Rows are points. The last column is the point's height on a tilted bowl or saddle (a function of degree 2), plus a little noise. Count its main directions that bend up, bend down and stay straight.

Points (11 x 3)
|  .62 | -.15 |  .36 |
|  .20 | -.04 |  .61 |
|  .28 |  .34 |  .10 |
| -.21 |  .09 |  .06 |
| -.04 |  .27 |  .03 |
|  .06 | -.42 |  .20 |
| -.42 | -.35 | -.38 |
| -.01 |  .22 |  .16 |
| -.26 | -.39 | -.11 |
| -.31 |  .18 | -.29 |
| -.18 |  .08 |  .14 |
Directions: 0 up, 2 down, 0 straight

Points (11 x 3)
|  .65 |  .12 |  .50 |
|  .22 | -.10 |  .15 |
|  .10 |  .32 |  .35 |
| -.47 | -.01 |  .15 |
|  .47 | -.04 |  .31 |
|  .12 | -.21 |  .10 |
| -.07 | -.32 |  .04 |
|  .02 | -.10 |  .08 |
|  .19 |  .44 |  .48 |
| -.35 |  .16 |  .23 |
|  .19 | -.18 |  .13 |
Directions: 2 up, 0 down, 0 straight

Points (11 x 3)
|  .25 |  .03 |  .02 |
| -.57 | -.20 | -.70 |
|  .39 | -.20 | -.03 |
|  .17 | -.24 |  .00 |
| -.24 |  .18 | -.17 |
| -.13 |  .52 | -.35 |
|  .42 |  .03 | -.07 |
|  .00 | -.22 | -.03 |
| -.42 | -.19 | -.43 |
|  .20 | -.27 |  .00 |
|  .10 | -.15 |  .03 |
Directions: 0 up, 2 down, 0 straight

Points (17 x 4)
| -.07 |  .28 |  .26 |  .19 |
| -.22 |  .33 |  .02 |  .22 |
|  .03 | -.30 |  .26 |  .09 |
|  .00 |  .07 |  .10 |  .12 |
| -.15 | -.05 | -.58 |  .40 |
|  .04 | -.41 | -.16 |  .23 |
| -.62 | -.31 |  .18 |  .16 |
| -.23 |  .47 | -.15 |  .34 |
|  .22 |  .49 | -.01 |  .38 |
|  .03 | -.17 | -.35 |  .29 |
|  .27 |  .21 | -.25 |  .35 |
|  .00 |  .07 |  .26 |  .11 |
| -.71 |  .25 | -.07 |  .19 |
|  .34 |  .04 | -.32 |  .38 |
|  .05 | -.15 |  .00 |  .12 |
|  .08 | -.15 | -.16 |  .19 |
|  .47 | -.35 | -.37 |  .48 |
Directions: 2 up, 0 down, 1 straight

Points (15 x 4)
|  .05 |  .02 | -.09 | -.18 |
| -.20 |  .11 | -.10 | -.23 |
| -.50 | -.31 |  .36 | -.13 |
| -.41 | -.23 |  .14 | -.11 |
| -.02 | -.13 |  .00 | -.12 |
| -.12 |  .04 |  .34 | -.18 |
| -.28 | -.19 |  .25 | -.09 |
| -.46 |  .07 |  .09 | -.22 |
|  .00 | -.24 | -.04 | -.12 |
|  .58 |  .28 | -.56 | -.65 |
| -.16 | -.26 |  .09 | -.08 |
|  .18 |  .42 |  .44 | -.54 |
| -.48 | -.08 |  .02 | -.18 |
| -.29 | -.06 | -.23 | -.22 |
|  .17 | -.17 |  .60 | -.31 |
Directions: 0 up, 3 down, 0 straight

Points (15 x 4)
|  .12 |  .24 | -.10 |  .12 |
|  .54 | -.29 |  .10 |  .40 |
|  .03 | -.36 | -.35 |  .26 |
|  .14 | -.20 | -.22 |  .25 |
|  .10 |  .54 |  .43 |  .30 |
| -.13 | -.27 |  .15 |  .22 |
|  .26 | -.69 | -.07 | -.01 |
| -.01 |  .15 | -.36 |  .12 |
| -.45 | -.35 | -.08 |  .40 |
|  .21 |  .23 | -.15 |  .14 |
|  .06 |  .02 | -.11 |  .22 |
|  .31 |  .14 | -.33 |  .22 |
| -.32 | -.20 |  .27 |  .37 |
|  .41 |  .01 |  .33 |  .45 |
|  .07 | -.14 |  .23 |  .25 |
Directions: 2 up, 1 down, 0 straight

Points (24 x 5)
|  .34 |  .04 | -.32 |  .02 |  .04 |
| -.02 |  .13 |  .26 |  .16 | -.21 |
| -.43 |  .08 | -.09 |  .17 |  .08 |
|  .42 | -.32 | -.12 |  .05 |  .25 |
|  .06 | -.26 | -.29 |  .58 | -.20 |
| -.09 | -.59 | -.24 |  .27 | -.57 |
|  .40 | -.06 | -.34 |  .24 |  .04 |
| -.10 |  .25 | -.15 |  .04 |  .06 |
|  .29 | -.11 | -.02 | -.06 |  .28 |
| -.19 |  .15 | -.44 | -.28 |  .07 |
|  .13 | -.07 |  .49 |  .00 | -.32 |
| -.27 |  .14 | -.16 |  .80 | -.07 |
| -.22 | -.44 |  .19 | -.23 |  .05 |
|  .10 | -.19 |  .28 | -.49 |  .22 |
| -.22 |  .31 | -.23 |  .35 |  .02 |
| -.33 |  .11 | -.12 | -.87 |  .15 |
|  .15 |  .08 | -.01 | -.08 |  .15 |
|  .07 | -.01 |  .28 |  .15 | -.08 |
|  .03 | -.26 |  .02 |  .11 |  .19 |
| -.30 | -.19 |  .52 |  .31 | -.86 |
|  .31 | -.18 | -.47 |  .12 | -.13 |
| -.06 |  .43 |  .12 |  .13 | -.46 |
| -.39 | -.09 |  .18 |  .16 | -.16 |
| -.26 |  .32 |  .01 | -.09 | -.12 |
Directions: 0 up, 2 down, 2 straight

Points (24 x 5)
|  .22 |  .33 | -.02 | -.09 |  .17 |
|  .09 | -.35 |  .28 |  .45 |  .46 |
| -.03 | -.17 |  .08 | -.03 | -.03 |
| -.08 | -.38 | -.01 | -.04 |  .04 |
|  .05 | -.37 | -.05 | -.25 |  .02 |
|  .20 |  .55 |  .31 |  .44 |  .70 |
| -.29 |  .18 | -.33 |  .29 | -.15 |
|  .42 | -.04 | -.05 | -.40 |  .23 |
| -.14 |  .23 | -.37 |  .00 | -.10 |
| -.10 |  .32 |  .03 |  .24 |  .10 |
|  .11 | -.28 |  .08 |  .14 |  .11 |
| -.20 |  .16 |  .03 |  .25 |  .05 |
|  .00 |  .04 | -.22 |  .20 | -.12 |
| -.61 | -.30 |  .54 | -.67 | -.52 |
|  .10 |  .24 |  .66 | -.26 | -.10 |
|  .00 | -.22 | -.40 |  .29 | -.20 |
|  .03 |  .03 |  .00 |  .34 |  .05 |
| -.04 | -.08 | -.26 |  .42 | -.15 |
| -.13 | -.12 |  .16 | -.08 | -.07 |
|  .28 |  .28 | -.06 | -.11 |  .18 |
|  .18 | -.10 | -.41 | -.30 |  .07 |
|  .13 |  .28 | -.11 | -.60 |  .20 |
|  .12 | -.24 | -.26 |  .20 | -.06 |
| -.04 | -.10 |  .44 |  .69 |  .72 |
Directions: 3 up, 1 down, 0 straight

Points (23 x 5)
|  .30 |  .05 |  .25 | -.19 | -.25 |
| -.26 | -.05 |  .24 | -.43 | -.23 |
| -.06 |  .04 | -.08 | -.01 | -.07 |
|  .13 | -.03 |  .00 |  .80 | -.23 |
| -.20 |  .00 |  .17 |  .00 | -.18 |
| -.40 | -.20 |  .17 | -.24 | -.26 |
|  .46 | -.25 |  .32 | -.01 | -.43 |
|  .13 |  .17 | -.15 |  .09 | -.05 |
|  .01 |  .35 | -.63 | -.05 | -.04 |
|  .40 | -.59 | -.09 | -.18 | -.63 |
|  .17 | -.15 | -.16 |  .61 | -.13 |
| -.45 |  .39 | -.13 |  .17 | -.24 |
| -.33 | -.13 |  .11 | -.23 | -.20 |
| -.15 | -.30 |  .09 | -.04 | -.28 |
| -.09 | -.04 | -.33 | -.27 | -.05 |
|  .23 | -.47 | -.06 |  .52 | -.33 |
| -.54 | -.41 |  .07 |  .31 | -.53 |
| -.33 | -.28 | -.54 |  .07 | -.01 |
| -.13 |  .22 |  .13 | -.15 | -.13 |
| -.05 | -.18 |  .38 |  .17 | -.36 |
|  .18 | -.04 |  .08 | -.57 | -.33 |
|  .10 | -.07 | -.13 |  .46 | -.11 |
|  .09 | -.16 |  .03 |  .18 | -.17 |
Directions: 0 up, 2 down, 2 straight

Points (42 x 7)
| -.13 |  .32 | -.38 |  .02 |  .55 | -.39 |  .23 |
|  .12 |  .18 | -.23 | -.19 | -.28 |  .05 |  .24 |
| -.25 | -.21 |  .11 | -.01 |  .13 |  .16 |  .04 |
| -.56 |  .27 |  .51 | -.16 | -.15 |  .21 |  .40 |
|  .01 |  .06 |  .10 |  .40 | -.10 | -.27 |  .20 |
| -.21 | -.02 | -.44 | -.12 |  .43 | -.18 |  .34 |
|  .52 |  .14 | -.17 |  .31 | -.24 |  .29 |  .10 |
| -.21 |  .17 |  .78 |  .44 | -.38 |  .24 | -.51 |
| -.04 |  .17 | -.02 |  .09 |  .36 |  .22 |  .20 |
| -.26 |  .28 | -.19 | -.12 | -.04 | -.46 |  .22 |
| -.13 |  .05 |  .18 | -.01 | -.58 |  .33 | -.12 |
| -.24 |  .13 |  .15 |  .46 | -.07 |  .19 |  .22 |
| -.01 |  .12 | -.34 | -.40 | -.47 | -.10 |  .36 |
| -.43 | -.34 | -.20 | -.03 |  .20 | -.72 | -.01 |
| -.08 |  .37 |  .27 | -.35 | -.36 |  .11 |  .21 |
|  .06 |  .26 |  .11 |  .26 | -.43 | -.24 |  .21 |
|  .18 |  .03 |  .21 | -.21 |  .58 | -.48 |  .12 |
|  .12 | -.04 | -.26 |  .38 |  .32 |  .07 |  .48 |
| -.07 | -.17 | -.19 |  .13 |  .17 |  .10 |  .31 |
|  .21 | -.06 |  .04 | -.77 | -.08 | -.14 |  .55 |
| -.09 | -.26 |  .12 | -.23 |  .20 | -.20 |  .17 |
| -.47 | -.06 |  .14 |  .05 |  .00 |  .37 |  .13 |
| -.02 | -.30 | -.14 | -.13 | -.25 | -.41 |  .46 |
|  .12 | -.04 |  .17 | -.01 |  .34 |  .40 | -.13 |
| -.23 | -.06 |  .38 | -.34 |  .10 |  .30 |  .09 |
|  .02 |  .13 |  .09 |  .06 | -.33 | -.02 |  .12 |
| -.53 | -.11 | -.01 |  .18 |  .52 |  .27 |  .28 |
|  .38 |  .37 | -.07 | -.36 | -.20 | -.12 |  .15 |
|  .39 |  .21 | -.22 | -.04 | -.01 |  .31 |  .03 |
| -.27 | -.46 |  .06 | -.05 |  .01 | -.34 |  .11 |
| -.22 | -.11 | -.06 | -.04 |  .09 | -.27 |  .20 |
|  .01 | -.05 | -.16 |  .03 |  .00 |  .24 |  .20 |
|  .52 | -.05 | -.13 |  .33 | -.17 | -.53 |  .73 |
|  .09 |  .01 | -.01 |  .42 |  .08 | -.04 |  .27 |
| -.40 |  .06 |  .22 |  .19 | -.10 | -.16 |  .09 |
| -.28 |  .25 |  .40 |  .54 |  .34 | -.10 |  .12 |
|  .53 |  .36 | -.06 | -.03 | -.17 |  .23 | -.11 |
|  .11 | -.02 |  .58 |  .33 | -.58 | -.07 | -.46 |
| -.33 |  .32 |  .10 | -.43 |  .23 | -.41 |  .23 |
|  .19 |  .61 |  .03 | -.12 |  .39 | -.09 |  .19 |
|  .01 |  .06 | -.02 | -.54 | -.30 |  .12 |  .23 |
|  .06 | -.08 |  .58 | -.33 | -.32 | -.11 |  .02 |
Directions: 2 up, 2 down, 2 straight
